Each row is a point. Two turns around zero, p and q, are shown by what they do to some points. Write where each new point lands after one turn and then the other. Backwards means that the second turn is done in reverse. Each puzzle has new turns, and all numbers are rounded.
In the rows, zero is written as 128.

Turn p:
[134 161] -> [126 161]
[91 77] -> [104  70]
[158 147] -> [153 153]
Turn q:
[ 77 160] -> [ 73 153]
[103 170] -> [ 98 166]
[160 107] -> [163 111]
[168 113] -> [170 118]
[132  91] -> [137  92]
Where do these land?
p, then q: [171 144] -> [162 158]
q, then p: [91 99] -> [104  88]
p, then q: [ 91 164] -> [ 81 148]
q, then p: [158 105] -> [164 117]

Turn p:
[145 103 119] -> [147 103 127]
[212 129 123] -> [212 134 127]
[ 80 130 139] -> [ 79 129 135]
[119 101 164] -> [118 111 169]
[ 78 185 108] -> [ 76 174  91]
[134 119 115] -> [135 116 118]
Turn q:
[108 107 137] -> [109 108 141]
[163  57 118] -> [167  59 131]
[135 180 146] -> [132 183 136]
[106 167 111] -> [104 162 104]
Where do these land?
p, then q: [158 118 169] -> [155 141 170]
p, then q: [163 141 112] -> [163 138 109]
p, then q backwards: [ 52 141 146] -> [ 51 142 141]
p, then q: [139 112  85] -> [145  97  97]

Turn p:
[155  95 164 123] -> [149  89 162 131]
[135 144 196 146] -> [135 132 185 173]
[ 83 150 126  96] -> [ 86 160 139 103]
[132  88  77 152] -> [129  91  69 124]
[143 153 121 132] -> [146 151 122 133]
[186 143 143 133] -> [187 133 142 140]
[ 61 124  69 115] -> [ 63 142  77  94]
Turn q:
[138  61 212 121] -> [159  77 216 111]
[131 115 108 136] -> [123 112 113 139]
[ 84 138 101 117] -> [ 89 133 102 102]
[121 151 128 121] -> [124 151 123 119]
[ 92 147 115 155] -> [ 81 144 122 136]
[202 156 104 118] -> [191 152  91 161]
Where do these land?
q, then p backwards: [104  93 168 106] -> [132  97 154  81]
p, then q: [113 120  86  96] -> [131 127  92  86]
q, then p backwards: [130  92  97 166] -> [112  91 135 173]
p, then q backwards: [171 151  98 132] -> [169 150 116  96]
q, then p backwards: [121 183 192 139] -> [120 194 169  94]

Turn p:
[112  39 102 127 117 140] -> [110  47  86 139 110 120]
[130 143 225 151 130 142] -> [161 114 222 121 134 141]
[133 110 115 105 184 121] -> [117 115 105 119 185 117]
[110 146 131 107 110 135] -> [116 141 133 101 110 136]
[113 149 104 129 121 142] -> [110 148 115 128 117 150]
[115 152 109 134 117 132] -> [113 153 122 133 114 141]
[136 143 113 120 115 103] -> [129 153 116 127 118 106]
[150 126 110 120 121 143] -> [146 130 102 124 124 139]
[153 143 144 159 137  94] -> [150 149 151 161 140 102]
Turn q:
[121 132 124 103  67 118] -> [127 131 109  97  74 110]
[109 142 106 122  95 107] -> [121 142  95 111 109 103]
[103 109 132 126  94 158] -> [100 109 115 130  90 146]
[131 100 117 129 100 140] -> [133 101 113 135  99 130]
[104 134 128 147 152  62] -> [111 147 130 139 163  65]
[157 161 113 146 150 151] -> [158 155 121 140 151 161]
[151 139  95 110 179 153] -> [155 119 119 112 181 165]
[142  91 172 141 157 134] -> [125 101 181 158 137 133]
[134 142 165 129 157 129] -> [122 145 169 130 146 137]
Where do these land?
q, then p: [143 145 182 108  98 162] -> [151 126 161  87  85 155]
p, then q: [164 156 146 106 101 178] -> [172 127 139  96 103 176]
q, then p: [123 127 122 118 170 132] -> [119 113 130 123 167 136]
q, then p: [121 106 109 178 142 103] -> [115 132 128 188 142 111]
q, then p: [121 104 116 128 158  83] -> [115 118 130 144 163  84]
q, then p: [ 96 109 112 133 127 129] -> [ 95 115 113 141 124 123]
p, then q: [127 100  93 138 120  97] -> [127 127  92 149 131  90]
p, then q: [129 176 143 115 107 141] -> [133 159 142  95 107 154]

Turn p:
[ 83  83  74  64 110 107 111 142] -> [ 69  94 116  81  75  91 107 152]
[148 164 107 204 161  73  72 115] -> [148  90  89 192 183 126  68  93]
[120 138 114  96 112 142 128  66] -> [111 163 124 120  88 113 127  80]
[ 60  83 108  92 119 129 178  83] -> [ 67 128  91  95  71 127 185 111]
[ 98  95 124 128  98 175 125 131] -> [134 113 139 109  72 160 140 135]
[154 150 154 137  94 122 157 143] -> [162 146 147 153 135 106 158 147]
[148 176 191 136 149 130 116 162] -> [136 152 180 165 182 148 122 148]
[165 163 111 159 167 133 124 171] -> [162 142 109 138 179 144  89 161]
[175 101 168 136 142 141 141 138] -> [164 125 157 100 167 138 154 123]
Turn q:
[135 148 112 121 151 127  54  95] -> [195 138 130 137 137 122  77 109]
[134 134 144 163 151 172 160 126] -> [105 137 144 138 148 181 149 107]
[177 149 169 121 131 156 113 141] -> [169 132 159 113 114 172 151 144]
[ 81  54 129  96  95 117 113 134] -> [ 99  53 127 104 129  81 100 139]
[ 76 130 143 148 109  92 164 151] -> [ 66 131 142 160 110  95 136 144]
[150 173 136  98 152 168 154 126] -> [133 174 143  86 115 167 141 109]
[ 96 106  34 146  90  76  75 152] -> [131 100  37 174 106  77  68 147]
[120 122 124 141  75 101 168 100] -> [106 115 113 145 114  84 177 105]
[182 136 161 119 199 143 152 127] -> [146 173 158  95 179 172 154 148]
Where do these land?
p, then q: [ 80 128 122 127 124  74 134  90] -> [ 84 119 108 165 145  87 118  98]
p, then q: [114 136 106 163 158 110 101 110] -> [141 111 104 145 158 135  94 100]
p, then q backwards: [111 130 116 101 172 153 147 134] -> [132 133 110 110 161 143 163 158]
q, then p backwards: [191 182 156 143  54 167 171 182] -> [ 54  95 147 150  75 200 192 118]
q, then p: [181 137 144 121 119  90 137 117] -> [148 155 114 125 163  97 150 158]
q, then p backwards: [ 95  75  64 128 155 122 119  96] -> [151 130  86 137 184  70 102 112]
p, then q: [ 99 111 143 131 173 139 122 178] -> [ 95 109 144 101 131 171  88 141]
q, then p: [171 133 157 121  61 125 125 160] -> [172 120 135 107 104  97 179 169]
p, then q: [ 94 132  91  99 136  97  71  70] -> [143  95 130 161 127  64  82  80]
p, then q: [145 115 181 146 126 203 153 144] -> [130 139 158  83 110 192 179 120]

Turn p:
[149 191 152 149 129 175  87  74 117] -> [187 193 130  94 145 146  86 105 149]
[ 62 155 169 136 130 124 109 130 163] -> [ 86 153 141 146 127 123  95 110 192]
[ 67  80 126 149 100 167 135  86  80] -> [ 96 142 178 117 121 130 126  46  81]
[ 66 177 148 156 134 114 179 165 122] -> [ 85 183 145 169  94 131 171 132 171]
[128 116 113 138 160  95 145 150 105] -> [116 134 119 158 121 100 150 153 100]
[145 133 148 130  67 161  71 132 126] -> [154 114 155  82  94 155  74 121 140]
[144  90  77  47 181 117 179 109  86] -> [102 111 118 107 205 110 196 158  56]
[161  90 104 111 146 146 133 172 182] -> [126  66  99 160 145 171 122 159 118]
[171 118 101 108 117  91 156  92 135] -> [155  95  92 101 142 100 171 123 120]
[168 148 180 144 125  97 127 124 135] -> [180 125 140 138 120  96 128 144 168]
[147 111  90 140 120 122  88 174 158] -> [121  92  89 137  94 147  90 157 114]
Turn q:
[131 141  91 115 156  93 120 155  97] -> [122 114 123 120 145 111 105 135  65]
[169  99 139 135 175 136  60 108 108] -> [155 121 150 157 128 170  94  60 101]
[141 166 214 150 107 134 120 146  95] -> [103 184 170 137  87 112 179  92 118]
[126 134  91 103 180 167 146 117 117] -> [ 94 116 107 146 181 166 111 137 117]
[139 133 123  74 126 108 153 157 188] -> [166 123 155 106 173 125 151 185 132]
[157 158 112 137  87  97 179 133 166] -> [164 138  94 119 116 111 178 185 125]
[ 77 125 103 147 153 108  94  85 140] -> [139 124  91 126 153  95  77  90 151]
[145 119 134 149  92 177  93  84 123] -> [133 156 114 134  84 177 108 102 165]
[123 125 108 108  71  79 163 143 101] -> [123 107 113  64  95 104 148 163 105]
[102 192 195 143 116 190  86 151 125] -> [ 87 226 177 158 115 119 125 111 154]
[ 97  95  69 169 104  84 149 150 137] -> [140  73  91 125  98  74 101 167 129]
[130  50 157 104 168 162 172 107 140] -> [112  56 151 142 160 172 159 109 174]
Where do these land?
q, then p backwards: [172 155 153 124 130 107  56  94 153] -> [156 155 143 182 128 177 127  74 101]
q, then p: [125 104 185 111 145  97 114 171 120] -> [149 118 182 139 147  77 143 118 152]
q, then p: [114 106 155 121 190 194 151  75 116] -> [108 154 107 178 179 156 111  54 126]
q, then p: [136  99 129 102  84 132  88 147 176] -> [167  88 148 119 132 149  98 166 166]
q, then p backwards: [175  76  81 118 118 100 146 145 101] -> [182  80  91 117  93 137 118 164 128]
p, then q: [120 200 153 218 107 106 175 105 105] -> [173 196  60 117 105 124 196 166 136]
q, then p backwards: [150 103  83 119 132 113 112 157  57] -> [129  69  80 127 105 148  87 154 104]
p, then q: [126 128 150  41 114 118 120 156 127] -> [116  97 203 123 168 108 129 142 143]
q, then p: [ 95 178 128 165  71 130 139 156 166] -> [114 125  90 126  69 123 145 172 184]
q, then p: [130 139 124 163 188 159 163 133 148] -> [128 155 103 196 107 127 129 102 107]
q, then p: [ 87 106  83 118 147 118 150 126 140] -> [ 94  99 107 153 139 113 101 146  98]
p, then q: [106 143 112 137 110 163 122  72 128] -> [126 159  96 107 165 165 122 105 137]

Turn p:
[148 156 137 131  92 124 121  85  84 127 104] -> [130 142 152 162  97 147 150  86 116 119  92]
[130 127 133 104 121 135 137 108 172 111 119] -> [153  95 125 104 116 127 118 127 121  98 126]
[115 111 113 113 148 149 147 116 135 153 139] -> [119 112 100 100 137 152 138 132 144 137 128]
[152  90 165 119 134 128  96 145 157 108  92] -> [150  89 172 142 113 129  87 160 133 132 144]
[121 160  86 148 106 168 104 135 118 119 136] -> [159 181  95 151 122 137 137 127 145 109 132]
[117 123 175 130 133  87 117 111 130 133  84] -> [101  92 170 143 111 103 105 117 138 127 100]
[150 132  93 142 137 130 102 132 119 103 129] -> [158 139 121 166 153 133 128 124 126 127 143]
[116 142  85 117 153 139 145 145 134 119  90] -> [154 124 115 127 168 124 143 153 155 113  97]
[140 128 178 134 135 120 119 113 151 131 157] -> [106 115 151 109 111 125 106 104 119 119 166]
[112 129 165 114 136 130 149 153  81 129 149] -> [ 74 155 147 117 134 144 134 152 106 132 122]
[ 96 125  89 130 112 116 128 129 118 138 192] -> [110 157  60 121 134 119 128 116 101 146 140]
[149 128 127 133 120 113 116 160 132 152 163] -> [133 157 132 112 133 116 114 121 116 165 154]
[117 113 117 149 136 124 182 131 133 141 111] -> [117 106 122 112 133 107 176 145 144 139 121]
Turn q:
[ 31 135 145 134 155 114 141 137 131 116 110] -> [ 69 119 134 118 125 128 102 123 149 133  46]
[148  61 121 113  89 118 149 130 149 113 140] -> [132  82 141 135 120 100 168 137 158 157 166]
[ 88 137 141 147 139 132 149 138 160 153 120] -> [121 148 114 111 122 128 128 144 154 147  80]
[158 141 128 145 131 143 103 105 118 106 112] -> [152 130 131 160 135 163 124 114 115 112 139]
[103 146 108 144 125 135 118 119 119 147 119] -> [129 141 109 119 107 135 119 103 129 116 108]
[156 121 147 146 112 132 153 137 106 168 124] -> [146 150 124 128 100 117 156 144  93 154 132]
[139 142 133 130 120 134 151 126 124 124 200] -> [ 90 170 120 124 148 119 154 127 132 134 169]
[148 142 113 142 149  80 143 125 120 114 111] -> [139 136 131 171 134  91 116 136 120 102 116]
[138 154 130 102 108 135 108 138 130 106 142] -> [115 128 138 117 130 149 117 141 132 101 162]
[151 126 134  66 120 143 128  99 128 137 128] -> [150 115 163  88 149 132 154 124 117 107 149]
[138 117 104 139 144 147 138 145 123 123 114] -> [137 108  92 138 136 128 132 132 115 129 123]
[137 115 133 129 145 124  56 137 127 129 115] -> [154 111 139 130 130 148  67 111 121 144 143]
Where do these land?
q, then p: [101 122 157 130 107 147  90 118 105 121 140] -> [106 134 112 119  83 164 117 123 142 114 124]
p, then q: [117 133 159 110 126  91 134 132 150 121  99] -> [130  98 173 139 115 121 103 133 123 142 120]
p, then q backwards: [144 120 119 122 135 153 156  86 128 162 138] -> [109 108 119 123 104 182 124 106 133 132 130]
q, then p: [129 134 126 135  97  91 140 165 124 106 140] -> [116 151 108 134 113  80 112 144 112 134 139]
p, then q: [157 140 118  77 133 150 150 162 115 135 116] -> [145 120 126 102 153 151 127 169  81 120 121]
q, then p: [116 152  94 130 138  95 168 119  91 182 143] -> [127 131 133 150 150  96 139  92  88 114  65]
q, then p: [118 123 179 179 135 144 117 120 138 112 117] -> [129 149 139 120  98 135 143 129 195 128 135]
p, then q: [160 123 113 146 148 156 103 116 151 158 152] -> [148 157 119 103 161 134 147 110 153 135 162]
q, then p backwards: [146 106 114 126 128 107 109 147  87 129 140] -> [135 109 142 141 116  92 112 122 146 110 157]
p, then q backwards: [ 82 118 117 135 139 136 131 118 144  99 151] -> [132 146  84 125 130 136 141 163 122 107 136]
p, then q backwards: [146 153 133 103 134 145 129 112 134 104 107] -> [133 151 127 107 131 133 116  99 130 118  95]
p, then q: [122 113 107 144 114 123 110 141 170 108  93] -> [155 121 126 162 118 102 109 148 141 142 163]
